Each row is a point. The points of each table are mixes of a few directions, plus a little noise. Count the directions of each table, and those that both share. Where both have some left over, give the other angles between the two spaces (their principal angles), to ten degrees, smallest first.

First (7 x 3)
[[ 0.50  0.09  0.09]
 [-0.25 -0.11 -0.02]
 [-0.60 -0.30 -0.01]
 [ 0.49 -0.41  0.40]
 [-0.95  0.17 -0.37]
 [ 0.44  0.67 -0.25]
 [ 0.36 -0.06  0.14]]
Second (4 x 3)
[[ 0.04  0.43 -0.24]
 [-0.09 -0.90  0.49]
 [-0.02 -0.18  0.10]
 [ 0.06  0.64 -0.35]]
Directions: first 2, second 1, shared 1

First (7 x 6)
[[-0.19  0.45 -0.47 -0.35  0.40  0.31]
 [ 0.87 -1.24  0.63  0.53  0.22 -0.57]
 [-0.50  0.34 -0.04 -0.04 -0.35  0.04]
 [-0.21 -0.37  0.26  0.22 -0.16 -0.33]
 [ 0.68  0.07 -0.13 -0.12  0.30  0.30]
 [-0.11  0.51 -0.10 -0.11 -0.31  0.26]
 [-0.50  0.27 -0.13 -0.11 -0.11  0.02]]
Second (9 x 6)
[[ 0.14  0.13 -0.08  0.10  0.16 -0.04]
 [ 0.26  0.24 -0.14  0.19  0.30 -0.07]
 [-0.44 -0.40  0.24 -0.32 -0.51  0.11]
 [ 0.20  0.18 -0.11  0.14  0.23 -0.05]
 [ 0.85  0.78 -0.47  0.62  0.98 -0.22]
 [-0.16 -0.15  0.09 -0.12 -0.19  0.04]
 [-0.36 -0.33  0.20 -0.26 -0.41  0.09]
 [-0.85 -0.79  0.47 -0.63 -0.98  0.22]
 [ 0.37  0.33 -0.20  0.26  0.42 -0.09]]
Directions: first 3, second 1, shared 0; angles 50

First (11 x 11)
[[-0.43  0.18  0.14 -0.65 -0.17 -0.22  0.20 -0.31  0.15  0.23  0.23]
 [-0.09  0.47  0.43 -0.04 -0.07  0.46 -0.35  0.01  0.15  0.53  0.30]
 [-0.32  0.58  0.42 -0.31 -0.14  0.27 -0.34 -0.20  0.10  0.62  0.48]
 [ 0.07 -0.59 -0.82  0.19  0.11 -0.88  0.23 -0.18 -0.52 -0.77 -0.22]
 [-0.07 -0.49  0.33 -0.81 -0.13  0.08  1.17  0.23  0.88 -0.21 -0.65]
 [-0.20  0.35  0.31 -0.23 -0.09  0.21 -0.15 -0.10  0.13  0.39  0.26]
 [-0.20 -0.05 -0.30 -0.14 -0.02 -0.48 -0.01 -0.28 -0.28 -0.14  0.15]
 [ 0.49 -0.22 -0.42  0.91  0.23  0.00 -0.41  0.23 -0.48 -0.38 -0.15]
 [ 0.61 -0.26 -0.46  1.09  0.28  0.06 -0.47  0.31 -0.51 -0.43 -0.21]
 [ 0.23  0.41  0.48  0.38  0.04  0.79 -0.47  0.29  0.18  0.47  0.12]
 [-0.08 -0.36 -0.11 -0.38 -0.05 -0.29  0.59 -0.02  0.22 -0.30 -0.30]]
Second (9 x 11)
[[ 0.38 -0.53  0.08  0.38 -0.30  0.12  0.11  0.55  0.21  0.22 -0.41]
 [ 0.47 -0.40  0.19  0.23 -0.68 -0.23 -0.36  0.65  0.08  0.30 -0.56]
 [-0.36  0.77  0.02 -0.63 -0.01 -0.51 -0.60 -0.55 -0.41 -0.16  0.31]
 [ 0.80 -0.99  0.21  0.67 -0.83  0.04 -0.04  1.14  0.35  0.45 -0.89]
 [ 0.02 -0.06 -0.02  0.05  0.03  0.05  0.06  0.03  0.02  0.01 -0.01]
 [-0.40  0.24 -0.18 -0.11  0.66  0.31  0.44 -0.54  0.00 -0.27  0.49]
 [-0.33  0.50 -0.08 -0.36  0.27 -0.11 -0.10 -0.50 -0.21 -0.19  0.37]
 [-0.46  0.32 -0.22 -0.15  0.71  0.33  0.44 -0.62 -0.03 -0.31  0.55]
 [-0.13  0.15 -0.04 -0.09  0.15  0.01  0.02 -0.20 -0.05 -0.08  0.14]]
Directions: first 3, second 2, shared 0; angles 30, 80

First (8 x 18)
[[ 0.17 -0.55 -0.51 -0.01  0.33  0.47 -0.57 -0.21 -0.24  0.31  0.33  0.55
   1.08 -0.01  0.50 -0.57 -0.07  0.01]
 [ 0.10 -0.24 -0.32  0.20  0.53  0.24 -0.28 -0.66  0.39  0.04  0.28  0.50
   0.50  0.15  0.45 -0.25 -0.09 -0.52]
 [-0.61  0.21  0.71 -0.60 -0.32  0.08 -0.04 -0.11  0.01  0.08 -0.28 -0.18
  -1.03 -0.06 -0.19  0.30  0.19  0.32]
 [-0.34  0.45  0.55 -0.45  0.03 -0.26  0.03 -0.15 -0.09 -0.09  0.01 -0.81
  -0.16 -0.08 -0.70  0.63 -0.40  0.08]
 [ 0.35  0.14 -0.01  0.62 -0.26 -0.37  0.28  0.74  0.10  0.14 -0.19 -0.42
  -0.26  0.14  0.30  0.45  0.38  0.03]
 [ 0.43 -0.32 -0.71  0.25  0.34  0.32 -0.13 -0.45  0.16 -0.22  0.28  0.74
   0.80 -0.27  0.07 -0.77 -0.14 -0.39]
 [-0.23  0.26  0.48 -0.47 -0.51  0.20 -0.09  0.12  0.02  0.03 -0.32 -0.23
  -0.77 -0.68 -0.51  0.13  0.33  0.34]
 [ 0.14  0.03 -0.22  0.43 -0.12 -0.74  0.82  0.73 -0.31 -0.28 -0.09 -0.18
  -0.16  0.78  0.11  0.06 -0.20  0.10]]
Second (9 x 18)
[[ 0.13  0.08  0.14  0.12 -0.04 -0.30  0.21  0.60 -0.32 -0.32 -0.19 -0.42
  -0.01  0.24  0.42  0.23  0.06  0.30]
 [-0.08 -0.04 -0.10 -0.08  0.04  0.21 -0.14 -0.41  0.21  0.22  0.15  0.29
   0.00 -0.15 -0.28 -0.14 -0.05 -0.20]
 [-0.41 -0.24 -0.45 -0.42  0.15  1.05 -0.66 -2.05  1.05  1.09  0.67  1.43
   0.04 -0.80 -1.40 -0.76 -0.23 -1.05]
 [-0.05 -0.04 -0.06 -0.06  0.02  0.13 -0.07 -0.25  0.13  0.14  0.08  0.17
   0.01 -0.09 -0.18 -0.09 -0.02 -0.12]
 [ 0.14  0.07  0.16  0.12 -0.05 -0.34  0.22  0.68 -0.36 -0.36 -0.23 -0.47
   0.00  0.26  0.47  0.25  0.08  0.36]
 [ 0.16  0.08  0.16  0.15 -0.05 -0.39  0.22  0.72 -0.38 -0.37 -0.24 -0.50
  -0.01  0.28  0.49  0.27  0.07  0.36]
 [-0.12 -0.07 -0.12 -0.11  0.04  0.27 -0.17 -0.55  0.28  0.30  0.17  0.40
   0.00 -0.20 -0.37 -0.21 -0.06 -0.28]
 [ 0.13  0.08  0.15  0.14 -0.04 -0.34  0.23  0.69 -0.37 -0.38 -0.23 -0.48
  -0.01  0.27  0.48  0.27  0.07  0.36]
 [ 0.12  0.07  0.13  0.11 -0.05 -0.30  0.18  0.55 -0.28 -0.30 -0.18 -0.38
  -0.01  0.20  0.38  0.20  0.06  0.28]]
Directions: first 6, second 1, shared 0; angles 30
